Each row is a point. Each copy is the shape, with its points in the same order, turned, moved and blurred by noise. Is it also mirrored, or only turned?
In the rows, 128 means zero.

Shape, 8 rows:
[[121 156]
 [142  63]
 [145 131]
 [143 155]
 [109 168]
 [153 179]
 [147  81]
 [128 143]]
Copy 1:
[[144 153]
 [ 81  78]
 [138 117]
 [155 137]
 [148 168]
 [184 140]
 [ 98  84]
 [137 139]]
Copy 1 is: only turned
Copy 2 (8 x 2):
[[ 97 131]
 [194 114]
 [135 139]
 [110 149]
 [ 78 125]
 [ 91 168]
 [169 129]
 [114 130]]
Copy 2 is: only turned

Shape, 10 rows:
[[ 96 168  96 138]
 [123  75 181  85]
 [136  74 162 152]
 [146  93 115 146]
 [ 94 115 169 123]
 [161  91 130 110]
 [ 95  81 116 138]
 [ 93 127 172 131]
 [ 91 119  96 160]
 [182 130 121 140]]
Copy 1, 10 rows:
[[ 86 177 144 147]
 [149  78  85 104]
 [150  78 122 162]
 [124  96 161 149]
 [130 124  85 143]
 [142  91 150 112]
 [ 88  92 124 153]
 [131 134  84 151]
 [ 79 131 143 172]
 [158 126 184 134]]
Copy 1 is: mirrored
Copy 2 (10 x 4):
[[143 184 114 164]
 [ 86  73 138 105]
 [147  68 118 116]
 [152 110  90 116]
 [124  96 143 147]
 [130 113 112  79]
 [119 101  85 148]
 [124 105 157 150]
 [145 138  85 172]
 [170 141 119  83]]
Copy 2 is: only turned

Shape, 14 rows:
[[148  97 157 107 156 149 107 114]
 [159 122 114 118 146 136 112 188]
 [187 168 153 151 110 102  78 147]
 [118 147 106  80 152  79 170 137]
 [134 100  92 132 154  82 119 129]
 [157  86 171 105 115 153 153 105]
 [153  98 102 168  67 168 133 168]
 [135  84 115 149  80 102  99  93]
 [121 170 172  82  98 141 115 137]
 [132 114 148 162  69 152 133 154]
 [132 147 141  95 147  91 168  99]
 [102 172  94  86 158 117 143 139]
 [102 121 184 127 111 100 103 171]
 [114  91 152 173 138 138 130 150]]
Copy 1:
[[160 129 152 104 135 171 150 109]
 [141 152 117 137 129 152 191 165]
 [135 156 132 174 159  91 187  99]
 [162 149  98  74 103  88 133 172]
 [137 107  77  91 144 124 162 141]
 [175  93 175 117  97 151 140 115]
 [110  85 122 197  96 155 168 157]
 [107  68 100 130 115 124 150  86]
 [128 179 170 131  87 109 131 112]
 [100  95 159 175 102 132 151 142]
 [177 133 128  85 117  86 113 136]
 [143 182  89  97 110 115 112 167]
 [ 84 137 176 106 128 109 172 134]
 [109  90 157 124 155 152 147 159]]
Copy 1 is: mirrored
Copy 2 (14 x 8):
[[131 131 121  78 171 127 100 126]
 [173 177 110 125 137 152 121 120]
 [193 116  81 115 134 145 127 200]
 [103 179 130 155 124  74 148 133]
 [140 138 115 154 128 104  84 111]
 [131 108 158  62 144 119 133 121]
 [177 100 134 107  84 198 140  97]
 [135  70 109 109  85 122  84 127]
 [ 99 145 112  86 126 153 161 186]
 [151 101 150 104  97 191 144 138]
 [104 127 133 131 147  80 151 156]
 [ 89 176  94 160 144 118 158 129]
 [128 152 153 116 126 165  93 193]
 [140 109 170 131 153 172  93 126]]
Copy 2 is: mirrored

Shape (15 x 11):
[[118 111 129  60 125 170 102  95 154 135  65]
 [ 91 108  91 120 143 144 116 155 105 110 118]
 [136 167 102 140 160 127 129 115  65 123 115]
 [149 168 142  99 130  82 162 183  92 124 137]
 [127 119 150 155 166  90 140 134 107 116 128]
 [122 158 138 147 148  77 132 164  89 122 129]
 [117 139 149 114 151 110 142 106  78 102 137]
 [147  99 110  94 185 121 147 149  88 112 136]
 [131 166 153 125 144 119 115 145  83  97 171]
 [187 109 134  79 103 162  68 101 138 189  65]
 [131 159 120 147 156 119 178 136  97  90 117]
 [155 107 137 122 114 155 113 136 104  80  95]
 [134 102  82  95 116 100 115 106 119  89 116]
 [198 152 130  82 141 163  58 105 195 161  81]
 [160 109 118 103  94 180 114  95 163 163 122]]
Copy 1, 15 rows:
[[100  83 158  94 136  91  87 158 141 169  60]
 [ 64 116 115 152 118 144 113 172 124 111 122]
 [134 148 131 169 135 168 114 145  68 130 116]
 [138 162 144 151 167 111 185 148 104  68 119]
 [124 144  88 139 150 136 156 134 113 133 124]
 [138 163 105 161 141 135 159 161 111  95 139]
 [113 178 132 141 140 122 122 118  99 131 108]
 [ 86 113 122 154 148 109 149 123  62 113 124]
 [119 185 138 136 145 138 116 116 116  90 157]
 [146  50 190  59 102 114 124 167 112 161  92]
 [120 156 113 163 188 159 140 135  97 116 102]
 [ 90 120 128  89 136 156 112 135 115  92  83]
 [106 102 130 157  96 130 139  98 123  99  80]
 [178  28 177  80 145 106  81 152 134 137 116]
 [110  75 189  86 131 148 128 127 146 171 115]]
Copy 1 is: mirrored
Copy 2, 15 rows:
[[156  76 112 109 139 116 117 111 166 164  85]
 [125 122  84  97 164 151 124 125  94 115 113]
 [171 135 146 100 121 172 125 100  78  88 132]
 [128 202 162  86 121 103 102 131  82  90 121]
 [127 143 140 148 149 112 121 108  78  95 166]
 [134 183 150 127 138 128 102 100  52  93 134]
 [135 135 162 103 157 129 119  92  99  85 154]
 [152 138 110  88 155 118 128 158  91  83 162]
 [115 163 159 117 134 161  89 117 108  69 144]
 [164  66 136 128  57 111  90 148 143 189  98]
 [140 163 146 114 138 136 165  97  86  69 131]
 [103 101  96 108  94 123 133 100 120  87 123]
 [155 143  77  90 130 139 123 104 137 129 158]
 [178 103 128 175  71 124  98 156 177 157  71]
 [121  97 133 126 105 152 136 143 159 184 118]]
Copy 2 is: only turned
Copy 3, 15 rows:
[[184 150 156  97  96 148 112 117  76 117  70]
 [124 148 113  81 143 154 124 126 114  81 137]
 [108 150 107 148 194 132  77 120 132  99 112]
 [122 177 145 111 164  70 103 143 183 130 142]
 [ 94 104 134 117 146 104  88 131 132 125 152]
 [ 89 146 125 127 157  91  84 160 150 116 151]
 [105 153 128 129 141  98  72  91 131 114 132]
 [167 117 118  94 162 112  87  99 149  99 156]
 [102 179 137 136 151 128  81 115 148 129 171]
 [214 143 108 133  97 157 100 168  94 169  60]
 [ 90 128 149 124 189 109 112 104 154 107 120]
 [127 130 130  93 125 166  97  98 157 136 100]
 [144 130 126 127  94 136 108 112 157  62 106]
 [217 136 178 159 115 186  96 183 102 161  84]
 [187 141 125 147 103 161 161 121 100 147  94]]
Copy 3 is: mirrored

Shape:
[[121 119 183 146 170 127 153 133  88 143 136 111]
 [172  84 179 129 139  88 159 168 113  83  84 131]
 [175  94 189 101  99 144  96 172  88  98 175 153]
 [140  90 102 106 170 104 165 156 144 111 110 167]
 [159 140 161 144 151 105 105  90 171 116 164 126]
 [101  95 140 123 131 100 151  92 119 124 142 152]
 [170  83 186 113 162  93 103  83 100 119  88 124]
 [117 169 157 156  97 133 138 173  91 127 112 149]
 [167 107 122 154 115  91 112  81 132 139  90 125]
 [142  82 137 114 152 161 159 178 128 135  85 160]
 [123 176 120  69 118 100 120 127 160 119 171 142]
 [100  89 133 147 130 159  94 127  80 151 127  89]
 [108 173 104 104 164 105 112 132 150 126 177  94]
 [107 127 155 130 129 128 104  81 151 164 177  96]
 [178 103 106 140  84 145 140 176 137 109 131 152]
 [131  82 129 101 100 134 147 124 170 144 109 106]
 [115 103 177 159 104 128 115 118 121  79 104 154]
 [162 176 111 152 159 168 146  84  90  84 161 127]]
Copy 1, 18 rows:
[[ 97  78 132 147 111 103 154 143 140 111 140 163]
 [144  59 169 115 149  68 151 113 211 123 147 114]
 [143 108 109 129 114 145 162 173 239 168 169 123]
 [146 111 141  94 122  93 144 101 171 114  73 106]
 [100 105  71  96 179 101 101 149 156 133 145 139]
 [137  88 114  81  98 118 116 121 121 127 134 130]
 [146  25 130 106 152 102 126 179 162 112 135 130]
 [160 140 154 172 119 110 129 119 155 152 155 174]
 [163  66 108 133 165 100  73 132 135 118 138 104]
 [159  95 155 134 129 140 161  94 191  98  89 126]
 [142 174  95  76 165 124 151 141 124 170 132 125]
 [ 96  87 155 167 109 170 109 154 132 125 129 121]
 [ 82 164 114 108 168 111 136 155 101 156 110 124]
 [ 87 102  83 111 157 161 110 138 101 144 149 140]
 [158 137 116 151 132 127 119  96 210 136 143  81]
 [138  88 133 100 165 165 125  83 147 122 134  90]
 [142  90 151 108 126 128  81 131 192 131 170 167]
 [116 173  97 133 127  97 112 180 146  59 159 129]]
Copy 1 is: only turned
Copy 2, 18 rows:
[[126 133 105 125  76 116 116 151 120 160 106  84]
 [129  86 197 152  61 102 129 161 161 110 104 112]
 [123  87 207 128 137 101 136 160 137 187 178  76]
 [130  68 149 142 128 112 143 137 137 121  81 166]
 [194 145 136 147 116  80  87 122 145 151 168 148]
 [131 115 112 114  98  88 146 152 124 144 138 160]
 [139 126 178 118  36  95  94 143 125 161 135 159]
 [121 145 132 164 127 153 142 178 130 107 155  80]
 [136 144 155 153  72 131 128 116 161 118 164 183]
 [139  69 166 137 106 167 150 145 114 141  83 124]
 [160 143 138 102 201  83 114 138 125 106 148 140]
 [ 92 110 108 111  80 159 105 129 131 160 176 110]
 [148 135  97 111 169  98  75 121 124  96 142 122]
 [177 155  93  95 117 121 100 122 149 160 179 127]
 [130  86 170 164 147 145 170 114 164 125 152 116]
 [167 109 149  84 102 146 157 108 158 118 124 148]
 [161  82 138 155  73 123 146 190 133 135 180 137]
 [126 135 107 178 126  86 125  91  64 133 169 108]]
Copy 2 is: mirrored
